Every row gives one point. Each copy is the shape, with its points in the same order, turned, moved and blurred by noise. Some copies are also mirrored. Which?
In the rows, 128 means zero.

Shape (8 x 3):
[[ 96 113 140]
 [142 185 136]
 [130 120 172]
 [110 129 142]
 [ 95 225 129]
 [ 84  50 150]
 [ 77 132 169]
 [177 151 162]]
Copy 1 (8 x 3):
[[104 103 145]
 [149 171 177]
 [148  99 171]
 [118 112 158]
 [ 97 190 205]
 [106  40 124]
 [ 93 101 195]
 [184 135 173]]
Copy 1 is: only turned
Copy 2:
[[ 92 110 131]
 [107 187 136]
 [114 127 183]
 [104 126 140]
 [ 43 202 119]
 [113  43 145]
 [ 68 112 162]
 [143 178 159]]
Copy 2 is: only turned

Shape, 7 rows:
[[ 77 110 137]
 [220  77 119]
 [142 158  81]
 [142 125  73]
 [101 155 137]
 [158 112 163]
 [ 99 150 138]]
Copy 1 (7 x 3):
[[ 93  79 145]
 [249  85 103]
 [144 137  72]
 [154  85  62]
 [112 135 132]
 [173 116 154]
 [105 117 129]]
Copy 1 is: only turned
Copy 2:
[[ 82 128  76]
 [227 120  99]
 [132 120 161]
 [136  93 140]
 [ 94 160 121]
 [154 170  85]
 [ 96 160 114]]
Copy 2 is: mirrored
Copy 3:
[[ 69 105 129]
 [168 216 133]
 [143 126  65]
 [122 156  72]
 [112  90 119]
 [137 141 159]
 [113  87 121]]
Copy 3 is: mirrored

Shape (8 x 4):
[[ 90 115 202 162]
 [145 146  94 131]
 [151 204 152 133]
 [106 213  85 148]
 [188 135 203 146]
 [167 143 113  70]
 [ 85 134 107  81]
 [170 167 124 166]]
Copy 1, 8 rows:
[[148 188 112  74]
 [116 120 133 169]
 [116 170 197 152]
 [ 55 163 152 188]
 [200 165 175 118]
 [126  76 172 149]
 [ 71  97 126 117]
 [141 167 156 184]]
Copy 1 is: mirrored
Copy 2 (8 x 4):
[[ 58 128 178 145]
 [172 107 110 132]
 [177  94 189 124]
 [175  54 137  82]
 [141 155 187 198]
 [198 168 122 118]
 [133 147 103  71]
 [172  81 146 164]]
Copy 2 is: mirrored
Copy 3 (8 x 4):
[[143  53 108  88]
 [121 147 157 161]
 [183 163 120 123]
 [116 193  96 150]
 [216  80 158 127]
 [146 155 209 130]
 [ 84 144 169  96]
 [170 134 131 172]]
Copy 3 is: mirrored

Shape:
[[193 133  88  87 186 112]
 [151  96 158  97 149 184]
 [ 70 152 184 121 114 119]
 [152  81 136 113 190  71]
 [190 145 108  46 145 145]
 [134  91 130 166 153 107]
 [185 115 178 181 108  79]
 [113 155 166 113  86 179]
 [ 84 178 201 129 200 140]
 [114  68 118  82 100  89]
 [ 78 135 175  81 137 137]]
Copy 1, 11 rows:
[[150 110 104  99 217 117]
 [135  63 152 110 137 184]
 [ 55 135 186 153 107 147]
 [ 71  69 108 124 193 102]
 [177 118 115  54 166 132]
 [ 96  77 115 176 170 139]
 [129  73 160 207 157  80]
 [135 132 183 141  94 174]
 [ 52 131 218 125 183 177]
 [ 86  91  79 115  98 114]
 [ 68 122 174 101 115 158]]
Copy 1 is: only turned
Copy 2, 11 rows:
[[153 130  50 141 196 144]
 [142  93 126 118 134 199]
 [ 65 107 169 113 113 113]
 [143  72 114 141 218 118]
 [129 121  33 107 146 170]
 [164  99 154 154 164 109]
 [143  62 125 206 116  89]
 [100 120 141 113  66 157]
 [ 44 142 176 155 167 164]
 [148  62 115  68 145  94]
 [ 70 103 151  86 138 148]]
Copy 2 is: mirrored
Copy 3:
[[ 75 137 218 110 143 165]
 [142  90 134 107 159 177]
 [125 155  76 101 159  83]
 [ 73  88 194 112 171  91]
 [114 146 203  67 117 177]
 [ 90  97 155 170 157 105]
 [163 124 181 174 143  55]
 [164 150  78 115 124 148]
 [112 169  90 104 240 120]
 [ 84  81 135  95  87  92]
 [112 131  82  71 161 122]]
Copy 3 is: mirrored

Shape (11 x 8):
[[123 116 102 172 147 155 120 145]
 [ 56 117 102 119 172 161 106  97]
 [112 169  83 126  96 175 101 147]
 [148 102  23  55 102  85 101 162]
 [147 104  77 127 112 154 203 130]
 [ 46 103 142 115 136  94 176 164]
 [157 156 114 162  85  66 208 116]
 [110 139  72 170 202 139 114 140]
 [138 191 135 110 133 211 168 127]
 [ 78  91 124 130 138  83 201 120]
 [ 87 111 173  77 115  57  70 106]]
Copy 1:
[[132 125 102 174 125 151 122 135]
 [ 53 132  77 149 148 181 119  90]
 [137 167 124 118  97 171  92  95]
 [138 124  45  40 114 100  51 127]
 [144  96  86  95  92 132 182 131]
 [110  48 107 125 180 123 134  55]
 [159 121 104 126 109  35 190  91]
 [135 151  59 177 170 166 126 136]
 [121 178 166 101 122 177 183 120]
 [101  60  76 130 157 101 171  74]
 [ 34 107 127 123 169  61  62  84]]
Copy 1 is: mirrored
Copy 2:
[[108 117 101 177 155 153 111 171]
 [ 46  97 117 119 155 189 117 142]
 [ 88 146  72 139  87 147 149 174]
 [146  91  42  53 152  73 137 165]
 [152  95 105 168 161 128 196 133]
 [ 52  75 172 146 165  84 149 157]
 [150 141 133 191 138  53 156  83]
 [ 83 143  76 168 198 159 103 155]
 [105 185 131 154 118 178 207 156]
 [ 91  73 166 157 184  91 152 111]
 [ 90 101 181  64 107  96  61 136]]
Copy 2 is: only turned

Shape:
[[198 119 117 131 145  85  95 153  95]
 [148 174 167  84 134 149 200  68  80]
 [196 199 118  91  75 170 142 175 180]
 [103 121 177  94  81 114 167 124 135]
 [136 198 103 122 106 164 160 155  81]
 [196  98  79  86  88 107  79 173 160]
 [175 160 195 163  98 149 109  90 128]
 [ 86 175 107 120  95 155  86 153 202]
 [131  73 176 145 160 117 148 139 110]
 [131  69  77  73 172  87 170 149 122]
 [168 174 204  97  80 135  75 161 144]
 [ 93 176 157  87 140  71  87 117 122]
 [163  72  97  91 203  96 152 147 201]
 [131 132 161 137 111  73 120 141 176]
 [102  69 130  68 107 138 169 147  98]]
Copy 1:
[[183 119 105 157 101  54  93 142  89]
 [123 108 131  42  62  80 185  74  81]
 [207 160 104  73  40  81 126 144 206]
 [139 101 149 126  27 147 157 103 125]
 [110 155  68  67  50  88 134 152 119]
 [228 105  77 167  71 101  80 132 160]
 [127 129 176 109  52  49  97  81 147]
 [143 196 116 135  79 157 108 117 203]
 [109  70 153 158  97  96 136 142  98]
 [175  68  58 171 127 137 185 135  97]
 [183 148 187  99  42 113  76 133 146]
 [156 176 153 132  92 157 124  94  75]
 [191  82 109 185 161 108 196 132 159]
 [167 149 163 181  66 104 149 114 139]
 [139  50  88 130  59 160 151 124 108]]
Copy 1 is: mirrored
Copy 2, 15 rows:
[[140 134 172 104 197 107 144 121  93]
 [162 213  69  98  99 156 174  66 103]
 [146 201 212 118 128 216 138 140 159]
 [127 146 141  95  50 123 147 109 141]
 [118 201 130 143 115 202 156 153  81]
 [ 94 128 224  85 185 149 122 136 157]
 [196 165 159 149 112 139  95  63 109]
 [110 167 152 134  99 170  53 172 184]
 [171  79 102 101 114 108 144 115 123]
 [ 89 111  97  59 161 123 181 154 164]
 [179 183 218  91  93 141  78 120 118]
 [129 197 127  97 117  74  81 155 126]
 [144 105 111  66 185 124 157 151 220]
 [149 136 165 129 107  88 111 136 173]
 [ 86 102 112  47  78 152 160 120 118]]
Copy 2 is: mirrored
Copy 3:
[[195 125 106 139 108  61 113 154 112]
 [ 92 184 143  86  88 103 223 116  72]
 [169 212  73  57  77 145 125 160 183]
 [131 120 150  47 126 156 152 112 111]
 [114 175  66 119  81 163 165 175  93]
 [192  96  77  81 108  74  84 162 173]
 [133 170 177 142  54 124 113  95 139]
 [ 90 147  98  89 144 182  82 127 189]
 [159  96 183 133 133 108 165 154 105]
 [146  79  98  97 188  64 181 175 127]
 [155 182 152  59  71 140  58 138 116]
 [ 93 153 127  91 167  97  82 104  72]
 [162 117 142  94 197  47 157 177 188]
 [174 152 144  98 155 130 102 101 131]
 [130  57 127  61 121 139 181 164  91]]
Copy 3 is: mirrored
Copy 4, 15 rows:
[[161 101  83  97 129  82 100 137 117]
 [138 152 188  96 142 128 224  98  88]
 [158 187 152  66  38 158 120 181 121]
 [ 81 126 201 134 115 124 151 140 144]
 [113 181  98 121 108 141 191 157  86]
 [139  95 100  83  43 120  58 145 138]
 [177 164 192 158 125 108 113 122  83]
 [ 93 214 130 132  73 167  76 124 157]
 [126  86 149 147 186 133 125 137 141]
 [102  62  90  78 131 135 157 112 196]
 [121 169 182  98 104 121  59 162  72]
 [ 63 175 143  99 144  87  92  90 121]
 [153  85 120  67 135 150 102 106 235]
 [116 151 160 133 118  89  81 133 166]
 [ 69  64 143 125 113 170 170 134 125]]
Copy 4 is: only turned

Shape (12 x 9):
[[166 116 137 105 115 117 120 140 173]
 [102 172 151 133 147 215  54 117 110]
 [117 100  98  47 119 157 131  83 160]
 [111 146 147 145 149  33  86 122 105]
 [218 203 104  47 201 211 146 179  90]
 [152 187  41 100 218 170  51 157 112]
 [171 117 137 107  72  70 122 175  87]
 [122 121  63 122 167 154 146 131 116]
 [ 67 168 105 130 131 119 129 148 121]
 [148  90 159  66 135 164 136 178 126]
 [143 134 163 127 131 160 129 104 110]
 [ 79 164  91 165  89 131 114 236 140]]
Copy 1, 12 rows:
[[147 106 145 164 112 149 120  81 128]
 [151 119 163  77 206 112  83 175 130]
 [ 66  65 149  98 114 137 119  83 152]
 [124 176 154 189  76  84 115 169 113]
 [176 168  35  30 172 118 110  51 125]
 [ 89 193  58 106 213 129  72 125 136]
 [168 114 103 159  41 148 106 132  77]
 [ 84 137 101 106 149 154 165 126 125]
 [116 161 146 111 104 158 134 176 160]
 [148 118 154  82 110 161 115  67  76]
 [159  98 152 106 136 100 144 131 114]
 [161 173 137 137 112 244 114 189 140]]
Copy 1 is: mirrored
Copy 2 (12 x 9):
[[155 128 151 114 102 140 137  89 122]
 [ 80 221 162  61 103 138 111 181  90]
 [ 99 122  79  73 112 163 127  77 100]
 [141 136 150 101 162  25 115 144 147]
 [175 102 184  37 128 246  60 195  72]
 [134 160 140  18 118 180  49 203 183]
 [185  96 125 165  98  80 100 138  99]
 [133 156  93 103 166 177  78 136 145]
 [122 148  99 106 155 114 151 190 135]
 [101  95 161 144 110 173 108 120  88]
 [126 174 154 104 146 135 112 123  72]
 [149 156 109 173 106 140 167 227 170]]
Copy 2 is: only turned
Copy 3 (12 x 9):
[[129 128 131 122 124  87 104 169 141]
 [ 75 184 170 150 168 177  78 109  61]
 [137 101 102 116  72 118  47 110 104]
 [109  96 116  82 174 170 188 162 100]
 [169 240 197 107 106  66 127  44  58]
 [ 93 228  93 116 151 107 135  30  76]
 [147 103 141 157 110 107 198 190  77]
 [140 131 129 147 129 125 125  57 118]
 [ 76 120 154 136 108 160 149  99 107]
 [129 115 183 146 121  62  96 130  78]
 [152 134 174 137 140 163 103 146  90]
 [ 29 142 170 188 114 109 203 136 145]]
Copy 3 is: mirrored
Copy 4:
[[106  99 135  80 136 107 124 119 143]
 [127 197 143 166  87 162  50 114 145]
 [ 80 125 132  70 139 202 137  80 116]
 [ 52 145 166 182 151  64 156 127 118]
 [218 133  84 140 210 208  89 187 128]
 [ 97 158  72 192 157 198  98 190 191]
 [ 94 100  94 110 152  51 123 134  65]
 [115 110  81 157 115 177 159 111 135]
 [ 99 159 136 156  85 139 167 147  99]
 [138  66 136 107 132 153  82 125  90]
 [146 145 142 131 130 123 106  80 118]
 [108 127 101 144  27  97 145 210 113]]
Copy 4 is: only turned

Shape:
[[146 132 151 134  89 175  54 168  75 139 108]
 [185 149 136  90  78  93 122 114 100  92  90]
 [123 129 165 129 111 123  97  87  90 109 110]
 [146 150 145 119  85 121 110  87 168 181 129]
 [119 186 132 142  68 124 150 180 100 131 152]
 [144  94 137 114 175 198 162 166 111 182 122]
 [137 158 167 139 161 107 122 194 148 123  96]
 [135 153 111 144 163 181  71  63 131  74 160]
 [125 185 136 172  64 140 113 164 162  79 173]
 [194  78  85 129  82 138 152 153  92 134 214]
 [121 105 124 126 126 125  54 129 112 200 132]
 [109 145 131 163 204  91 193  96 158 152  57]
 [130 129 148  92  41 144 111 127 131 149 138]
 [249 143 140  95 143 163 116 113 109 108 129]
 [101  60 116 112 164 115 146 178 166  84 163]
 [100 134 107  70 135  50 114 202 156 107 147]
 [129 126 155 119 181  81 149 147 115 110 159]]
Copy 1, 17 rows:
[[174 151 104 113 127 144 121 225 164 104  94]
 [153 179 123  68  90  97 148 127 144 106  63]
 [143 162 155 113 149 108 116 137 152  79 109]
 [153 147 123 121 141 117 162 101 195 162 141]
 [116 188 102 117  89 121 192 186 115 131 153]
 [154  81 123 137 180 185 211 163 114 125 102]
 [108 148 148 137 133 141 147 181  95 177  65]
 [186 167 137 125 156 174  67  99  99  96 162]
 [119 192 134 134  52 157 125 168 125 159 167]
 [169  53  88 100  61 117 184 149 107  97 162]
 [135  97  80 127 173 106 116 161 176 133 118]
 [107 157 155 203 187 131 176  68  90 145  60]
 [134 150 115  81 113 140 165 160 197 118 137]
 [242 132 149  79 121 132 152 135 107 136  92]
 [ 69  62 129 113 106 187 128 122  82 126 107]
 [ 31 119  89  67 113 129 140 148  91 179  90]
 [100 107 166 107 147 110 148 140  66 134 108]]
Copy 1 is: mirrored
Copy 2:
[[219 104 151 137 137 117  78 157  95 150 145]
 [180 155 113  65 101 141 115 113  67  81  94]
 [151 119 146 126 129  86  98 100  92 102 108]
 [128 144 113 104  69 110  75 120 141 156  79]
 [148 168 108 121 107 121 165 189  78 153 143]
 [163  94 164  88 189 151 145 131 183 192 110]
 [162 156 117  91 178 113 124 199 160  99  99]
 [126 126 103 193 160 141  82  60 134  94 145]
 [126 162 106 183  85 156 125 195 112 100 137]
 [120  52  90 100 105 208 148 129  67 168 127]
 [166  70  96 112 129  76  76 131 134 172 115]
 [123 174 105 101 183  83 171 106 177 125  20]
 [167 120 145 104  47 124 106 135 118 146 130]
 [161 141 132  77 167 215  61  99  98 113 109]
 [119  52 105 107 144 143 182 153 179  83 118]
 [153 105  55  55 109  99 159 179 163  72 147]
 [ 93 109 110  71 178 110 150 144 132  94 117]]
Copy 2 is: mirrored
Copy 3:
[[ 92 129 144  82  61 127  65 171  78 151  71]
 [127 167  84 104  48 113 138 136 106  69  59]
 [ 99 106 126  97  87 110 126 104 104 102  84]
 [126 139 118 120  51 133 108  95 192 145  75]
 [ 76 184 141 131  43 132 141 174 129 141 138]
 [137 157 137  96 158 174 141 151 114 210  75]
 [129 201 166 141 133  95 103 154 126 124  88]
 [118  89 100 122 124 166  65  76 101  92 145]
 [ 93 153 164 160  47 158  90 166 152  88 160]
 [173 106  79 135  51 173 162 203 113 168 138]
 [114 107 102  96  88  89  75 137 146 197  77]
 [ 92 178 119 185 188 105 167  76 162 131  57]
 [110 131 127  74  32 149 123 154 167 131  86]
 [199 161  92 113  79 175 104 107  62 114  74]
 [159 121 123 118 181 124 142 205 167 109 139]
 [140 194  93 102 126  55 121 199 176 102 146]
 [155 159 127 130 138  82 159 130 118 123 136]]
Copy 3 is: only turned

Shape, 15 rows:
[[ 83 169 166 152 166 131 163 152  79 171 212  69]
 [202  91  97 122  77 150 130 127 219  97 132 146]
 [158 144 128 158  70 110 169  69  97  89 174 102]
 [185 135 149 140 153 165  62 198 132 148  73 121]
 [100 145 115 133 206 159  50 151 111 169 115 132]
 [155 139 161 132 126 193  72 135 106 172 138 161]
 [217 142  80  84 126 162 101 114 158 113 123 115]
 [175 150  74  84  68 136  98 140 201 159  76 146]
 [195 164 120  82 158 165  63 185 149 170 125 168]
 [134 130 181  88  91 133 165  72 135  87 156  82]
 [128 122 154 112 135  87 163 123  82 118 161 137]
 [199 101 133 108  85  78 124  56 188 123 168 100]
 [163  53  84  79  75 128 161  89 174 104 162 102]
 [173 173 113 108 124 156  44 164 193 101 120 173]
 [157 174 155 144 197 173 119 134 140 163 106 164]]
Copy 1 (15 x 12):
[[133 131 105 145 143 222  98 174 120 167  72 166]
 [103 134  53 133 143  89 138  69 212  82 218 125]
 [131 131  18 137  94  91  94 115 140 180 117 135]
 [151 101 182 135 182 108 158 133 137  88 182 102]
 [137 121 224 144 149 163 152  86 155 140 121 144]
 [109 117 171 152 192 113  94  98 133 147 167 142]
 [150 165 112 125 131  95 138  99 203 144 224 124]
 [126 148 129  86 131 101  96  55 205  80 204  69]
 [150 169 197 125 199 110 112 110 183  97 191 131]
 [ 75 159  51 136  71 125 105 141 117 150 170 141]
 [107 140  98 124  98 108  97 151 147 126  94 179]
 [ 84 159  40 183  90  86 110 122 220 131 169  99]
 [ 90 114  38 128  64 117 105 102 226 122 204 168]
 [149 185 149 151 172 102 147  48 158  69 195 119]
 [100 159 166 102 202 126 164 117 146 152 133 125]]
Copy 1 is: mirrored
Copy 2:
[[ 66 123 188 129 132 160 184 124 140 205 119  61]
 [212 171  76 139 127 124 114  78 153  82 184 143]
 [147 141 113 198 152 155  84  79 158 145 100  52]
 [176 107  92  33 110 152 148 124  77 139 117 158]
 [113 121 101  76 162 114 178 178  70 188 122 153]
 [152 150 108  80 161 167 136 121  45 170 157 106]
 [222 168  63 133 116 106 156 124 108 115 125 107]
 [248 209 101 102 135 125 113 145 136 123 136 174]
 [223 133 116  69 121 128 170 165  58 148 167 132]
 [136 176 156 172 157 118 124  57 122  95  91  73]
 [123 108 170 189 132 143 120 120 104 143 116 108]
 [214 155 108 204 186 151 156  62 157  97 120 122]
 [174 204  97 218 116 108 136  58 145 110 146 144]
 [233 126  99  61 164  80 123 137 103 127 169 134]
 [131 127 111  71 152 158 158 188  83 107 145 102]]
Copy 2 is: only turned
Copy 3:
[[103  50 141 155 121  50 130 153  88 215 121 152]
 [185 204 112 151  78 169  95  94 129  90  72 124]
 [158 107 148 186 123  66 128 133  85  56 118 148]
 [ 68 174 170  90  83 139  89  55  91 165  95  68]
 [ 56 146 109  87 119 142 122 112  64 202 162  74]
 [ 87 181 161 102 101  95  82 140 114 151 139  78]
 [165 219 136 154  81 128 114  76  50 127 120 103]
 [195 196 128 106  62 159 151  72 125 123 118  51]
 [101 237 154  95  61 125 130 106  88 196 108  76]
 [197 126 173 166 178 104 114 134  95 111 108 151]
 [119 118 158 123 129  93 161 136  98 128 129 186]
 [221 175  94 126 135  83 119 102  87  84  66 145]
 [237 158 104 144  96 154  95 113  97  90 123 184]
 [113 224 136 121  89 175 137 124  84 135  72  52]
 [ 56 193 133 149 129 101 132  86 130 183 132  89]]
Copy 3 is: only turned
Copy 4 (15 x 12):
[[126 164 109 153  94 171 140 212 196 200 169 158]
 [126  73 112  53  97 135 112 118  80  75 102  60]
 [138 159 100 170  58 138 154 156 105 137  75  66]
 [119  63 118  60 186 154 180 147  97 149 118 177]
 [ 73  89 148 132 173 146 150 135 137 148 170 204]
 [112  69 165 123 132 127 154 181  67 141 144 171]
 [131  98 156  92 133 195 148  97  75  88 123  94]
 [ 84 117 129  44 124 146 104  69  33 128 112 106]
 [ 96  76 163  64 130 192 129 125  63 122 134 206]
 [194 166 148 119  76 106 155 142 127 137 119  66]
 [165 141 105 164  90 139 110 144 147 145  94 150]
 [178 105  83 114  50 138 131  85  85 119 144  60]
 [164 135 103 112 100 138  73 117 103  71 130  33]
 [ 75  85 145  36 106 139 169 110  80  75 115 167]
 [ 97  54 177  99 118 153 146 133 136 175 115 170]]
Copy 4 is: mirrored

Shape, 16 rows:
[[119  95  81 149 186 124  63  83 132  91 128 199]
 [133  83  80 106 130 109  72 164  80 133  67 200]
 [136 161 138 131 151 171  69 156 192 143 102 101]
 [140 130 160 141 167 150  85 131 163 184 114  80]
 [133 154 101  75 124  85  64 101 104  78 101 182]
 [166 187 116 196 106  57 196 157 147 188 168 172]
 [149 166 180 147 169 162 148 122 156 134  84  83]
 [ 92 158 192 200 139  75 189 193 115 169 193 155]
 [124 114 135  29 147 176 142 123 162 180 120  82]
 [101 148 152 127 120 134 110 136 203 134 141  82]
 [108 140 187 106  73 216 160 122 173 172 112 114]
 [146 138 171 133 117 175 105 121 125 180 167  53]
 [108 132  94  80 164 149  77 136 126  71 138 185]
 [ 54 109  51 121 153 121  74 106  94  91  84 150]
 [110 219 163 109 140 173 118 119 165 204 129 121]
 [122 144  59 117 133 157 118 157  95  95 119 162]]
Copy 1, 16 rows:
[[145  87 130 102 163 114 132  25 145  69 172 177]
 [101  79  45  73 155  84 144 107 159 114 167 172]
 [152 148 157 134 200 162 101 163 175 114 125 161]
 [139 137 176 136 189 134  94 136 144 160 119 123]
 [122 136  81  71 144  91 134  89 187  39 168 114]
 [175 181 162 150  81  16  71 136  90 131 166 172]
 [164 184 198 119 185 124 133 150 136 113  61 135]
 [100 150 212 130  86  42  77 173  40 113 150 161]
 [146 162 168  59 116 190 138 155 178 177 129 107]
 [148 144 189 136 126 155  75 157 161 105 112 130]
 [ 92 197 183 127 100 164 141 170 178 164  68 176]
 [109 165 196 177 149 154 136 148 136 171 138  90]
 [126 122 126  73 157 142 150  98 159  48 189 168]
 [123  99  54  86 147 153 124  68 112  64 142 137]
 [120 234 174 104 169 150  70 149 147 151 140 141]
 [144 144  83 111 137 130 177 129 122  85 181 177]]
Copy 1 is: mirrored
Copy 2 (16 x 12):
[[ 77  73  95  95 156 151  70  80 127  94  94 192]
 [ 53  67  86 103 151  80 107 171  60 117  77 180]
 [149 144  94  93 110 152  66 192 178 132  93 134]
 [134 127 145 118 111 160  68 184 145 180 116 111]
 [102 125  86  72 170  63  74 113  75  98 129 175]
 [121 142 132 213 125  84 177 152 168 161 157 226]
 [148 189 158 121 154 185 113 182 141 142 106 130]
 [ 89 146 220 220 106 106 148 171 178 102 173 187]
 [ 83 147 108  26 152 143 142 192 140 182 166  82]
 [143 144 142  97  99 114 100 159 192 117 130 100]
 [112 203 137  52  48 148 157 191 152 160 132 139]
 [113 175 137 134  82 166  91 157 128 174 162  72]
 [ 61 113  80  74 161 114  66 136 126  66 145 162]
 [ 43 117 108  81 173  81  69  99 119  86  44 139]
 [117 218 123 101 110 132  74 177 175 199 153 157]
 [ 48 138  57 128 150 117 113 152 109  87 106 164]]
Copy 2 is: only turned
